Rows are points. To make a cloud, some directions were put in groups of two or more. Within a group, all points are equally far from the middle, so they leave a hole (a ring in 2 directions, a hollow ball in 3). The other directions are filled evenly. Then the cloud was stretched, turned, moved and blurred a little. How many holes are there, and how many directions does each take, smallest first?
In the rows, zero is written as 128.

Cloud (15 x 2):
[[127 177]
 [164 102]
 [128 176]
 [104 171]
 [114 175]
 [ 82 147]
 [104 172]
 [ 85 106]
 [ 85 152]
 [ 84 109]
 [ 91  98]
 [119 176]
 [167 150]
 [ 80 143]
 [103  91]]
Holes: 1 (2)

Cloud (22 x 3):
[[ 93  69 129]
 [151  99  84]
 [ 80 130 110]
 [181 116 158]
 [219 115 145]
 [154 163 185]
 [156 165 119]
 [128 111 129]
 [ 95  88 120]
 [215 133 143]
 [129 142 121]
 [167 165  97]
 [159 129 160]
 [101 152 104]
 [175 123 136]
 [190 124 136]
 [172 164 156]
 [162 158 145]
 [185  81 129]
 [127 147 114]
 [135 137  69]
 [145 145  62]]
Holes: 0

Cloud (31 x 4):
[[168  80 108 158]
 [167 172  83 138]
 [164 155 100  93]
 [162 160 107  95]
 [ 78  96 123 128]
 [162  97 140 168]
 [124  68  86 134]
 [ 79 108  98 141]
 [173 154  98 111]
 [155  93 187 119]
 [179 138 134 129]
 [121  62 138  66]
 [142  66 149 140]
 [177 134 136 136]
 [117 169 151  74]
 [105  74 104 104]
 [129 129 163 153]
 [149  60 164 105]
 [ 80 121 115 149]
 [145  66  97 139]
 [128 103  76  89]
 [ 96  88 147 153]
 [101 109 201 115]
 [156 170 115 110]
 [116 107 119  39]
 [161 167 114 111]
 [152 158 134  64]
 [122 122  83  75]
 [ 93 130  72 112]
 [123 139 179 130]
 [142  99 107  60]]
Holes: 1 (3)

Cloud (51 x 6):
[[137 117 143 143 122 118]
 [100 126 152 115 204 120]
 [ 54 140  81 125 161  98]
 [ 19 118 159  83 150 134]
 [118 154 171 144 126  73]
 [123 144 134 100  75 145]
 [103 198 121 153 115 126]
 [165 120 137 141 127 130]
 [136  56 176  82 132 129]
 [155 134 188  93 130 150]
 [ 85 161 118  99 131  77]
 [121  76 122  51 133 130]
 [119 121  65 108 152 108]
 [149 135 164  81 186 143]
 [135  92 135  89 163 123]
 [ 68 129 151 191 139 102]
 [149 109 180 132 114 124]
 [111  63 141  97 128 107]
 [ 97  62 133  85 127 156]
 [125 118 178  96 112  72]
 [ 50 101 140 112 151 125]
 [102 114  99  58 119 127]
 [ 83  90  77 136 121 152]
 [ 18 150  77  91 144 109]
 [128  84 108  71  55 121]
 [ 82  92 121 116 165  60]
 [ 60 137 123 128 145 167]
 [101 135 152 118 125 113]
 [105  56 140  86 169 123]
 [114  59 121 136 136 147]
 [120  93  64 120 145 113]
 [174 131 112 101 173 118]
 [ 49 151 136 171 200 130]
 [110 170 113  65 110 147]
 [114 166  83 154  86 118]
 [ 88 155 115 123 153  79]
 [107  85 109 116 123  92]
 [ 95 126 127  99 156  78]
 [127  85  89  80 103 129]
 [106 117 149  97 177  90]
 [131 150 117  71 165  60]
 [ 74 131 141  71 174  93]
 [124 166 111  68 145 148]
 [ 34 120 116 140 111 110]
 [ 62 111 171  97 142 178]
 [103 122 162 171 144 103]
 [ 89 128 158 140 120 136]
 [116 140 189 134 139  99]
 [131 150 102 117  84 110]
 [ 86 150 133 124 168 107]
 [151 121 194 102 167 138]]
Holes: 0

Cloud (76 x 8):
[[ 81  98 149 101 105 101 167 166]
 [125 114  83 171 126 155  67 151]
 [157 107 201 122 136 179  92 140]
 [107  93  46 122  98 130 121 170]
 [139 123 155 198 166 153 156 142]
 [154 116 166 105 154 106  74 187]
 [181 154 119 130 106 118  59 115]
 [143  91 161 118  94 137 147  82]
 [139 137 123 188  72  70 151 124]
 [126 162 175 115 178  99  71 124]
 [ 48 140 155 132 140 138  84  96]
 [135  83 178 115 102 129 164 115]
 [152  90 111 123 136 111  89  82]
 [123 151 157 168  57 131 114 149]
 [206 132 116 135 122  93 143  91]
 [154 185 127 177  49  96 118 149]
 [130 139 127 181  92 138 175 174]
 [ 87 143 149 171 156  80  99 143]
 [ 73 137 162 127 172 169 118 151]
 [113 153 117 125 139 106  88 216]
 [157 163 139 172 159 104 130 177]
 [152 118 186  85 112 123 151 147]
 [107 102 167 177 149 113  63 174]
 [140 159 163  96 116  57  78 164]
 [ 74 150 109 142 121 126 135  87]
 [107 120 164 151  80  85 169 126]
 [115 152 122 153  60 156  95 129]
 [173 166  63 174 130 147 122 152]
 [ 99 118 121  50 119 116 157 152]
 [157  74 149 115 113 134 163 141]
 [117 139 129 179  78 126  79 107]
 [186 109 177 114 166 152 177 123]
 [136  66 114 169 118 129  91 143]
 [164 183 111 190  72  97 111 135]
 [130  98  86 126 180 123 127  92]
 [193 151  79 111 118 163 152 149]
 [105 163 173 158  77 110 129 160]
 [165 114 146 118  74  96 139  99]
 [128 127 132  91 185  94 125  79]
 [113 148 143  56 124 102 116 113]
 [ 95  74 189 147 164  81  78 120]
 [ 74 134 116 138 140 186 140 102]
 [167 138 128 115  62 155 103 176]
 [112 142 195  85 131 139 109 157]
 [160 157 118  96 168 115 134  63]
 [124 154 187  82  94  83  90 158]
 [197 107 119 115  94  93  55 161]
 [156 156 166 108 131 132 171 166]
 [180 169 115 140 111 122  78 107]
 [134 159 135 179 112 183 165  89]
 [162 146  94 173 135 147  71 137]
 [160 148 155 122 182 102 112 162]
 [121 114  61 134  73 143 178 145]
 [117 103  92  91 148 161 182 105]
 [152 170  87 121 169 184 156 130]
 [149  68 117 164 131 130 127 134]
 [104 182 135 127 150 116  74 114]
 [117  89  84  70 128 146 132 143]
 [180  72 108 113  90  93  79 172]
 [103 143  91 102 106 101 171  93]
 [140  75  69 132 102 130 117 155]
 [110  81 125 156  66 132 111 188]
 [122 192 167 154 105 113 174 149]
 [108 173  60 159 157 114 144 172]
 [185 166 107 102  57 125 156 127]
 [162 166 192 112 158  86 169  93]
 [118 129  82 123 108  90 130  94]
 [110 135  83 167 106 117  49 136]
 [134  95  93 171 100 149 151 153]
 [125 113  81  76 106  70  68 143]
 [138 164  68 189  94 104 107 128]
 [ 83 208 111 140 104 103 181 152]
 [124  66 183 120 137 139 162 127]
 [158 109 115 158 120 101 136  73]
 [141 142 188 102 186  92  83 115]
 [ 74 109  72 121 135 132 129 171]]
Holes: 3 (2, 2, 2)

Cloud (104 x 9):
[[ 46 185 111 102 129 155  97 156 146]
 [128 181 125 123 190  75  97  92  97]
 [134 139 116 109 181 165 128  63 113]
 [179 186 140 103 120 133  70 138 125]
 [149 121 177 134 154 153 141  72 110]
 [ 67 147 111 119 200 129  65 124 106]
 [126 149 178 113 167  85 100 150 121]
 [ 74 135  72 144  97 128 125 130 166]
 [ 83 198 100 137 152 117  67 149 167]
 [ 85 136 133 118 168 148 115 157 203]
 [108  67 128 113 115 136  99 149 212]
 [133 143 124  93 128 132 149  55 128]
 [101 171 115  52 148 123  77  93 160]
 [133 108  41  98 107 159  72 124 112]
 [120 176 106  76 103 119  48 118 103]
 [ 86 108 128 105 161 130  50 151 115]
 [ 81 106  82  69 101 113  69  91 129]
 [161  77 121  67  95 104 107 152 175]
 [145 103 132  81 105 139 114  73 101]
 [144 169 187 122 138 125 130  76 156]
 [197 166 117 132 129 122 109 170 131]
 [138 128 113  96  90 124  96 164  81]
 [188 108 124  81 169 124 158 124 111]
 [103 129 155 101 115 165 106 114  81]
 [151 113 103 137  87 142  88  83  94]
 [173 133 132 160 122 115 101  65 116]
 [109 217 106 106 113 175 103 142 116]
 [163 146  98 108 162 143  38 104 132]
 [153 153 138  97 117 113 178  99 110]
 [150 133 129 169 134 129 121 174 132]
 [166 145 163 132 175 158 160 139 138]
 [148 153  69  85 112 177  65  90 128]
 [187 115 161 132  88 123 134 145 105]
 [117 133 156  71 154 107 107 161 146]
 [159  52  90  88 123  92 113 103 107]
 [173 137  90 159  99  87  79 121 115]
 [186  80 115 125  78  75 132 137 145]
 [196 176 143  76 132 130 126 134 149]
 [143 132  72 106 132 179  91 115  80]
 [122 149  96 105 160 143  66 176 120]
 [130 173 124 144 202  83  96  99 156]
 [139 135 111 159  99 118  59  84 127]
 [108 143 189 107 183  96 118 112 158]
 [158 158 114 102 124  91  67 146 204]
 [159 163 172 169 170 135 127  97 125]
 [129 134  82 122  60 116 141 134 134]
 [101 131 132 138 134 136  43 152 181]
 [175 128 116 100  76 107 168 147 128]
 [144 105  68 154  78 116  99 113 137]
 [ 80 136 101 105  58 119 105  99 175]
 [128 121  40 137 108 114  81 121 108]
 [131  83 117 165 147  88  74  77 162]
 [ 76 105 121  84  86 166  73 111 175]
 [126 118 140 153 116  81 113  78  95]
 [137 100 165 133 183 127 136 148 184]
 [217 121 140 114 104 134 140  98 116]
 [ 79 134 138 143 179 118 145  67 134]
 [ 97  84 159 140 201 137 118 108 157]
 [ 89  81  93 115 175  76  84 109 167]
 [124 149 119 101  56 163 127 116 122]
 [115  94 114 116 194 159  85  75 138]
 [204 128 134 102 106  98 173 131 121]
 [ 77 154 153  94 132 107  77 102 100]
 [105 142 143  89 132  79  90 162 181]
 [128 104  54  86 115  99  36 121 121]
 [120 114 141 133 192 160  83  72 109]
 [142 167 154  83 144 131  64 149 135]
 [189 100  88  93 136 131  81  86 173]
 [125 101 131 183 146 117 145 100 162]
 [ 94 156  86  82  65 131  57 138 184]
 [148  46 103  95 107 109 100  86 127]
 [201  98 178 119 131  88 141 117 119]
 [115 141 153 149 131  88 176 108 173]
 [188  99  95  79 132 156 102 150 158]
 [129 142  86 123 179 107 119 164 107]
 [ 93  86  88 118 152 127  70 103  74]
 [140 118 184 112  90 108 157 128 179]
 [143  67 156 124 113  68 143 134 153]
 [ 98 167 129 112 105  59  90 130 150]
 [169 102 160 164  84 105 125 121 164]
 [133 120 171 175 180 120 108 142 146]
 [150 206  63  95 141 131 105 104 154]
 [100 166 114  96 147 117  77 169 194]
 [111 157  92 139 177 152 130 112 183]
 [125 187 112 118  93 137  47 141 181]
 [ 94  69  73 101 133 141  99 144 174]
 [120 188 105 109 176 121  90 167 121]
 [199 102 119 130  94 161 109 112 163]
 [149  76 118 170 120  86  88 102 172]
 [154 186 116 125 119 134 132 102 209]
 [ 84 164 103 154 112 143  99 115 215]
 [131  75 111 148  98 121 155 110 127]
 [127 161  67 121  98 190  95 122 160]
 [162 169 167 164 125 117  93 136 119]
 [151 156  74 148  97  86 112  87 141]
 [ 79 158  79 152 107 150  62  93 126]
 [159 139 135 119  84  60  91 141 147]
 [131 140 101 140 142 117 130  91  58]
 [122 156 130 100 182  90 127 137  79]
 [129 136 112  60 140 130  86  61 131]
 [134 175 106 120 187 100  92 150 168]
 [ 44 114 113 101 107 139  57 127 139]
 [135 155 104 115  97 110 108  50 142]
 [155 184 124 105 140 151  81 163 101]]
Holes: 1 (9)

Cloud (107 x 9):
[[121 142 159 102  90 117 142  90  66]
 [174  83 137 128 160 145  87 136 176]
 [106 158 138 191  86 118  91  79 122]
 [ 97 107 117 168 118  98 147  61  90]
 [132 194 182  91  99 123 100  88 160]
 [ 99 150 122 145 148 140 174 164 162]
 [110 177 171  83  74 148 131 143 165]
 [150 118 146  92 182 159 115 136 186]
 [108 150 110 138 131  86 129  33 140]
 [153 133 203  85 102 151  78 118 139]
 [ 97 179 151 158 120 133 160 142 190]
 [ 86 164 146 101 158 148 150 174 124]
 [148  98 133 110 128 134 157  37 153]
 [112 123 156 163 151  96 115 201 142]
 [ 86 163  85 133 148  65  98 123 124]
 [119 205 150 119 151 163 165 110 114]
 [ 98 146  77 139  91 137  67 137 118]
 [ 75 161 151 158 102 110  96 100 194]
 [130 145  74 135 116 100  77 150  99]
 [105 174 168 145 129 194 115 113 161]
 [149 162 143 149 158  99  67 162 184]
 [133 114 180  97  63 109 128  74 122]
 [108  80 135 191 114 148 111  78 123]
 [104 154 150 183  81  92  93 145 100]
 [115 107 110 197 128 109 161 123 134]
 [109 138 159  83 141  87 137 105 209]
 [165 147 193  87 114  91 103  81 146]
 [185 116 172 165 135 124  98 141 198]
 [115 128 136 133 146  75  70  69 148]
 [181 148 134  95  98 110 142  73 155]
 [146 108 137 166 113 162 130 111 204]
 [108 110  80 137 141 108 131  53 118]
 [178 151 194 116 152 152 164 101 104]
 [ 79 103 151 103 160  94 166  79 110]
 [136 186 176 127 151 143 151 122  78]
 [ 70 161 166 171 169 123  90  98  95]
 [138 169 116 128  95 110  94 199 128]
 [103 147 115 170 119 143 134  33 113]
 [121 148  88  68 106 132 109 152 121]
 [149 150 117 109 134 136 181 155 146]
 [119 168 117 157 108 123 132 119 210]
 [104 101 169 175 176 124 121 129  85]
 [139 140 115 159 124 169 123 110 198]
 [ 95 123 156 133 100 118  60 101 186]
 [ 75  86 184  99 126 115 103  86 118]
 [163 174 155 145 176 143 157 144 141]
 [119 124 164 170 190  93  84 104 150]
 [197 169 160 151 155 106 117 118 148]
 [170 150 185 112 137  95 120 113  86]
 [151 184 144 122 149 125  65 174 159]
 [191 108 129 159 116 132 156 135 141]
 [146 115 131 120 202 133 130  74 149]
 [ 86 117  84 108 162 141 141  86 167]
 [140 133 180 196 118  98 168  88 140]
 [140 181 161 136 188 115 117  65 123]
 [109 118 190  88 119  73 144  75 168]
 [ 99 128  90 130  94 102  88 158 192]
 [123 171 133 163  63 131 109 148 158]
 [149 139 196  99 169  79 128 148 160]
 [157 127 156  87  97  81 139 114 101]
 [132 131 160 119 187 153 104 139 198]
 [146 128 172 173 191 146 164  84 158]
 [146 116 151  89  81  95 136 179 138]
 [147  83 148 102 137 111 165 169 145]
 [114 113 189 171 116  81 174 132 128]
 [106 165 134 134 112 130 173  33 154]
 [141 157 148 107  88 147  64 133 185]
 [185 147 131 129 187 129 120 109 164]
 [ 49 135 114 169 120 148 145 127 152]
 [124 146 149  92 130 147  67 193 135]
 [ 89 149 201 178 160 145 108 127 104]
 [ 46 105 166 145 127 157 129  96 165]
 [109  97 184  98 157 181 111 141 168]
 [101 173 146 126  95  56 151  84 137]
 [105 182  89  74 128 115  94 120 156]
 [132 151 172 132 117 175 153 171 177]
 [114 138 169 177 127 171 114  80  81]
 [150 136 188 154  93 130 110 140  75]
 [142 153 214 131  92 106 130 165 183]
 [ 70 112 162 115 146 162  89 119 180]
 [144 151 192 117 117  85  58 144 125]
 [136 207 184 147 133 127 135 136 170]
 [142 162 163 149 115 189  91 118 108]
 [144  83 154 128 108 117 122  94  71]
 [ 93  96 106 155  96 131 119 176 117]
 [ 84  91 157 134  90 135 117  77  82]
 [109 143 136 170 182 128  76  93 171]
 [ 39 162 163 125 151 113 158  96 102]
 [113 103 207 138 147  99 112 151  94]
 [146 130 196 172 135  87  94 121  95]
 [122 100 157 146  92  80 139  59 105]
 [104 153 168  85  89 156 120 176 115]
 [ 89 154  84  99 126 130  62 110 117]
 [104 167 186 111  85  70 133 147 160]
 [102 151 101 108 124 118 110  60 191]
 [145  60 180 122 158 141  94 113 157]
 [ 59 132 119 127  92  91 142  98  87]
 [136 131 125 121  78 130  94 191 185]
 [116  69  99 120 137 117  83 141 159]
 [ 93 112 138 148 165  94  93 179 168]
 [130 115 195 130 151 149 170  50  92]
 [ 39 132 130  82 123 134 144 122 134]
 [120 148 125 142 142  72 108 194 152]
 [162  66 132 103 143 140  96 118 126]
 [ 69 116 104  95 124 115  86 172 135]
 [149 199 141  97 164 101  99 117 161]
 [114 159 218  83 105 123 146 109 184]]
Holes: 1 (9)

Cloud (94 x 9):
[[177 160 143 158 187 133  97 163 163]
 [ 88 133 138  75 172 160 149 102  95]
 [183 170 126 185 147  82 133 123 100]
 [151 117  93  79 149  73 155 154 126]
 [170 115 117 103 158  81 167  83 102]
 [113 109 141 198 195 129 121 121  82]
 [161 190 120  94  92 141 110 120 171]
 [ 65 187 145 136 134 136 124  57 122]
 [176 134 105  77 156 152  96  74 112]
 [ 63 171 102 125 140 125 153  61 103]
 [175 160  79  90 106 120 134  92 159]
 [100 174  89 109 103 148  68 119  81]
 [178 107 159 132 125 145  90 170 112]
 [118 146 139 176 124 156  63 166 110]
 [101 151 176  95 126 100  88 135  94]
 [128 139 186 135 206  83 135 130 122]
 [ 99 144 125 104 129 141  97  99 218]
 [104 166  60 108 145 123 119 101  58]
 [139 158 150 161 144 117 140  43 145]
 [ 89 165  60  94 129 145 139 117  82]
 [ 85 160 117  82 148 174  69 101 103]
 [159 198  79 115 147 109 136 135  73]
 [ 79 148  90 141 151  73 138  64  93]
 [115  98  71 156  93 161 107 117 167]
 [ 46 145 125 172 107 104 131 129 165]
 [137 128 169 105  89  96 145  86 143]
 [171 124 112  80 155  85 171 116 116]
 [110 114 143 142 180 157 178 146 124]
 [ 96 156 105 144 114  49 173 117 139]
 [116 149 129  64 119  71 120 105 169]
 [125 117  76  81 192  86 105 136 139]
 [186 151  92 148 150  93  60 107 111]
 [197 146 113 111 101 158  84 135 118]
 [185 143 139 143 106  85 116 175 158]
 [150 127  70 136 123 117 179 115  83]
 [117 212 148  96 149 143  85 128 170]
 [ 83 139 107  71  95 118 145 137  95]
 [ 88  92  56 131 135 150  98 132 156]
 [148 155 129 123 117 210 148 130 122]
 [101 139  80 121 147 119  39 159 154]
 [109 115 187 122 119  90 107 140 109]
 [131 206 159 139 164 123 146 176 105]
 [126 173 171 175 149 140 123 172  81]
 [179 149 100  91 194 128  72 116 108]
 [115 161  64 171 135  82  75  88 145]
 [174 149 154 137 108  68 145 138 168]
 [135 133 162 118 155 120  61 178 153]
 [ 92  94  93 160 102  83 118  80 169]
 [190 112 171 118 153 135 155 149 134]
 [153 170 109  85 139 165  59  94 130]
 [114 116 119 121 139 167  69 181 158]
 [148 121 129 112 198  85  85 165 164]
 [153 108 184 123 122 146 138 148  85]
 [194 136 144 155 121 161 130 127 170]
 [121 214 128 125 159 160 104 109 176]
 [172  92 129 151 122 109  77 165 102]
 [151 106  68 175 173 125 112 118 170]
 [ 82 161 148  87 144 140  93 178 106]
 [ 80 177 108 114 111 139  64 156 166]
 [ 84 165 167 167 176 158 110 159 155]
 [201 121  88 110  95 149 112 130 137]
 [ 80 188 100 112 156 175 148 103 145]
 [114 175 136 130 140 197  94 170 144]
 [175  83  75 147 131 117 149 129 158]
 [104 139 103  74 145  99  49 140 130]
 [114 133 176 158 124 113  80 168 107]
 [143 175  58 128  98 100 132 120  87]
 [ 79 101 114  94 138 183 143 116 120]
 [ 85 126 157 164 117  83 162 134  82]
 [141 101 164 181 127 154  86 128 161]
 [124 172 183 122 162 122 108 119  56]
 [135  86 149 158 138 100  63  98 137]
 [ 86 158 125 124 176 183  64 146 107]
 [124 121  86 113  71 169 138 139 154]
 [127 184  61 102 110  80 143 111 129]
 [135 121 153 139 143 188 109 181 118]
 [108 130  99 194 143  69 139 104 180]
 [ 72 125 100 133 172  76 165  85 132]
 [144 111 143 166 148 177  79  83 157]
 [ 63 188 125  84 106 142 143 116 110]
 [136 136 150 131 129 140  69 195 136]
 [ 65 173  83 116 132 167 148  95 125]
 [137 117 120 168 152 152 189 138 104]
 [ 85 127  89  87 158  66  92 155 134]
 [129 107 106 135 169 159 164 138  67]
 [173  97 144 151 177 112 149  71 111]
 [154  97 168 138 192  80  98 124 151]
 [177 166 160 101 117 113 174 107 131]
 [ 66 174 146 136 116 107  64 130 137]
 [134 131 135  97 162 193 124 140 173]
 [ 80 157 175 139 150 154 129 167 164]
 [121 164 169  62 131 137 128 161 131]
 [102 146  65 126 185  82  83  78 145]
 [126 148  87 103  80 121 132 177 164]]
Holes: 2 (3, 6)

Cloud (101 x 9):
[[157 145 140 136 169 100 169 162  74]
 [ 48 133 133  89 102  48 147 155 112]
 [137 175 167 134 190 168  67 133 137]
 [ 62 156 188 154 140 125  96 169 109]
 [196 155  91  78 131 144  98 115 158]
 [109 127  71 108 117 127 106 125  57]
 [123 154 119  83  92  99  98  99 188]
 [180 157 175  82 126 124 117 105  88]
 [ 81 170 145  73 133  92  78 113  74]
 [159 106 190 108 100 136 110 162 170]
 [172 161 132 151 117 159  84 208 116]
 [ 95 154 124 142 125 106 111 105  44]
 [196 140 158 150 119 144 132 109 138]
 [198 131  96 126 153 162  72 144 116]
 [135 119 160  91 132 158  67 142  89]
 [144 151 120  87 117 148 120  63 144]
 [ 93 150 173 164 125  89 138 137 173]
 [137 163 147 154  87 163  67 177 111]
 [ 54 150  94  84 139  70  97  94 122]
 [ 47 147 119 124 185 130 126  94 119]
 [ 96 222 151  92 136 118  99 111 133]
 [129 214 120  91  82 121  79 123 117]
 [101 134 189 136 159 133  69 138 105]
 [ 66 103 136  94 167  92 147 135 160]
 [137 130 188 147 120  96 129 119 175]
 [106 114 121 146 136  52  99 112 167]
 [142 200  85 153 101  98 122 141 147]
 [ 77 187  95 123  75 145 114 136 102]
 [162 200  88 108 110 110 129  93  90]
 [213 135  94 150 106 117 102 137  97]
 [138 129  94 122 137 171 132  67 108]
 [182 170 113 105 159 162  94 138 172]
 [ 85 120  97 143  75 147 141 150  99]
 [ 99 134 183 148 149  74 162 160 159]
 [ 44 182 157  97 152  84 157 114 118]
 [149 141  84 100  88 124 171 100 120]
 [118 135  63 114  63 103 153 134 104]
 [114 155 133 109 207 128 105 102  80]
 [103 152 204  77 129 134 104 109 129]
 [157 137 117 175 136 115 168 121 150]
 [ 75 151 124 119  80  71  75 134 130]
 [ 49 114 129  92 120 151 130 148  89]
 [151 108  87 176 141 134 108 128  87]
 [107 167 157  88 131  51 131 175  69]
 [175 123 124 114 133 206  96 141 102]
 [143 111  86 108 114 121 103  62 127]
 [ 74 151 132 113 107 108  79  83 106]
 [152 116 103  65  80 115 152 144 147]
 [105 175 143 160 131 125  97  82 154]
 [118 210 151 146 109  96  97 128 155]
 [171 114 147 191 118 139 134 150 109]
 [128 163 157 139 124  35 120 166  94]
 [117 115 117 170 176 169 129 111 128]
 [168 123 161 107  90  73 118 114 135]
 [ 95 104  82 164 100 147 103 120 139]
 [140 117 157  62 162  79 131 111  97]
 [174  92 101 125 111 110 147  99 159]
 [ 93 186 160 114 113 138 152 180 123]
 [127 178  77 116  96 163  61 100 113]
 [172 158 128 161 138  66 111 181 115]
 [ 69 128 115 165 115 127 154 136 146]
 [104 145 201  95 114  76 160 132 142]
 [181 199 128 132  82  96 120 136 116]
 [115 107 156 134 164  94 149 189 146]
 [ 84  92 134 119 161 171 109 126 143]
 [134 199  67 104 139 102  93 127  87]
 [ 98 120  78 118  81 140  84 164 108]
 [182 108 154 121  82 103 103 143 170]
 [176 179  97 144 114 122 131 134 168]
 [181 131  99 113 109 154 172 128 110]
 [109 131  78 110 162 149 155  87 107]
 [ 85 174 170 153 163  80  99  96 113]
 [110 168 129  85 186 144  62 109 145]
 [154 164  85 152 111 194  71 135 112]
 [103 164 136  61  91 155 152 136 119]
 [135 147 123  83  98 141  62 170 189]
 [106 132 143 110 174 165  98 140  66]
 [ 69 185 142 104 192 112 133 144  85]
 [137 164 155 109 190 174 113  99 109]
 [157 187  76 133 155 129 144 120 102]
 [ 54 114 112 108 162 110  94 146 115]
 [ 78 147 131  80 108  48 118 124  74]
 [111 210 119  70 106 133 107 171  90]
 [119 178 146 136 158  75 135 185 153]
 [ 59 146  93  59 128 118 110  81 106]
 [154 167 136 203 125  95 118 171 143]
 [155 109 159 158 175 174 125 156 133]
 [108 120 138 103  76  86 124 200 148]
 [187 130 151  92 154 173 143 148 108]
 [128 148 174  57 183  96 118 120 146]
 [155  88 133  96 125 170  94 106 118]
 [ 92 118 132 157 133 171  73 162 125]
 [ 60 125 157  91 159 124 162 168  91]
 [139 197 107  93  90 149  55 156 102]
 [140  78 133 123 151 134  92 105 171]
 [162 164 115  83 157 159 141  88 124]
 [ 96 177 124 153 147 116  77 117 191]
 [ 94 144 101 106 159 165  58 128 105]
 [198 127 143 144 128  78 104 145 172]
 [175 165 101  63 145 112  77 117 135]
 [ 97 198 150 114 125 174  80 173 123]]
Holes: 1 (9)
